Each row of a before or after table is a point. The points were changed in one or more steps. Then noise was added and the rows were shuffled. The steps act on columns, c1 being the first. Name the steps. A step turns or swaps two columns, mirrors them in a line or flattens them onto one, adds a multiple of one to another, or multiplies or shifts one. Angles are multiples of 10 degrees, from the lower column toward the higher: turns from -170 to 170, lines from 10 to 170 but not 90. Use the fewest steps. Two steps may share a column if one is a turn and the other turns, adds or multiplies; they go together, in the order done. Otherwise the lowest column goes first.
In the rows, zero is written as 128.

Before:
array([[126, 174],
       [119, 129],
       [143, 161],
       [117, 108],
       [109, 130],
       [153, 132],
       [138, 167],
       [145, 183]])
After:
array([[ 80, 133],
       [121, 220],
       [153, 205],
       [ 99,  90],
       [104, 131],
       [164, 193],
       [169, 238],
       [191, 136]])
Steps: multiply c1 by 2.5; multiply c2 by 2

Before:
array([[ 79, 121,  88, 159, 159, 150],
       [ 51, 186, 189,  95, 100,  98],
       [141, 168, 176, 116,  55, 130],
       [149,  89,  65, 149, 118, 202],
       [123, 112,  71, 148,  84, 109],
       [115, 125, 192,  72, 151, 117],
       [162, 157, 167, 144, 217,  88],
       [183, 151, 229, 129,  90, 107],
       [139, 107, 184, 129, 100,  97],
       [124,  54, 153, 177, 116, 133]])
After:
array([[104, 158,  47, 127,  51, 214],
       [189, 123,  82, 119, 167, 109],
       [173, 119,  32, 160,  42,  93],
       [155, 112,  90, 168,  52, 139],
       [124, 174,  75, 175, 107, 151],
       [147, 114, 182, 108,  34, 146],
       [ 73, 102, 205, 124,  61,  69],
       [ 97, 105, 174, 107, 107, 167],
       [125,  58, 146, 183,  67, 131],
       [136, 142,  67, 118,   6, 114]])
Steps: mirror c1 and c6 in the line at 150 degrees; turn c2 and c3 by -150 degrees; turn c2 and c4 by 110 degrees; shift c5 by -50

Before:
array([[157, 135, 115, 168, 112, 141, 107, 131,  81, 140, 113],
       [128, 139,  80, 133, 149, 133,  77, 186, 147,  75, 102],
       [145, 172, 139, 143, 108, 171,  67, 146, 137, 177,  86],
       [112,  72,  90, 124, 164, 113,  48, 120, 121, 100, 113],
       [ 48, 119, 112, 150,  66, 176, 168,  71, 128, 206,  67],
       [ 67,  60, 137,  75,  67, 129, 198,  67, 108, 195,  57],
       [137, 102, 127, 157, 177, 166,  95, 170, 114, 136, 106],
       [ 23,  93, 144, 110, 121,  73, 137, 103, 183, 110, 133]])
After:
array([[104, 102, 165, 115, 124, 153,  27, 125, 117,  66, 167],
       [ 69, 187, 121,  42, 214, 123, 175,  55,  53,  60, 112],
       [119,  71, 148, 129, 147, 170,  59, 182, 206, 134, 152],
       [ 55, 201,  88, 109, 207, 166, 148,  73,  71, 122, 102],
       [ 24, 108, 161,  52, 131,  85, 108,  90, 163,  91, 123],
       [156, 145, 122, 182, 148, 151,  84, 130,  87, 130, 116],
       [141, 169,  94, 151, 175, 141,  50, 152, 157, 177, 138],
       [139, 135,  97, 165, 114, 149,  75, 163, 159,  98, 185]])
Steps: add 0.5 times c1 to c4; swap c2 and c10; mirror c3 and c6 in the line at 120 degrees; turn c5 and c11 by 120 degrees; shift c7 by -20; add 1 times c8 to c9

Before:
array([[140, 121, 100, 101, 124, 160, 150, 126,  92, 141, 160, 192, 165,
        130],
       [118, 182,  62, 137,  72,  95,  78, 193,  90, 127, 165, 127, 121,
         77],
       [172, 141, 118, 141, 163, 158, 155, 150,  73, 160, 161, 123,  88,
        151],
       [176, 151, 110, 135, 152, 108, 106, 162, 137, 109, 155, 157,  92,
        140],
       [ 80, 181, 132, 136,  78, 151, 100, 101, 164,  89, 148, 131, 135,
         96],
       [112, 117, 129, 120,  69, 171, 108,  98, 126, 137, 115, 104, 114,
        168],
       [155, 174, 141, 171,  89, 123,  74, 156,  96, 110, 116, 121, 139,
         99],
       [100, 126, 111, 168, 104,  91, 146, 186, 149, 101, 101,  99, 149,
        139],
       [130, 173, 104, 124, 165, 175, 133, 126, 117, 113, 146, 186, 138,
        164],
       [166, 148,  93, 151,  71, 128, 106, 121, 115, 180, 147, 177,  99,
        134]])
After:
array([[179, 174, 154, 127, 162, 157,  74, 137, 123, 148, 109, 100, 124,
        109],
       [113, 113, 127, 137, 134, 187, 109, 127, 103, 114, 127, 126, 152,
        186],
       [111, 122,  91, 103, 144, 126, 149, 119, 192, 135, 154,  91,  14,
        156],
       [159, 142, 125,  97, 113,  97, 154, 122, 125,  79, 151,  74, 183,
        168],
       [167, 146, 100, 108, 144, 184, 105, 120, 177,  70, 149, 118, 125,
        130],
       [127, 171, 102, 122, 106,  96, 132, 123, 186, 145, 143, 116, 124,
        189],
       [159, 151, 111,  90, 100, 113, 106, 123, 154, 125, 142, 135, 250,
        119],
       [130, 183,  64, 141, 174, 172,  76, 126, 128, 126, 141,  91, 150,
         72],
       [147, 126, 124, 172, 110, 161, 146, 143, 100, 161,  88, 150, 115,
        103],
       [111, 181, 135, 172, 182, 161,  99, 117, 130, 163, 154, 164, 168,
        133]])
Steps: add 0.3 times c4 to c3; turn c1 and c4 by -60 degrees; turn c6 and c14 by 60 degrees; turn c5 and c6 by -110 degrees; flatten c8 and c11 onto the line at 110 degrees; swap c9 and c12; turn c10 and c13 by -150 degrees; multiply c13 by 3
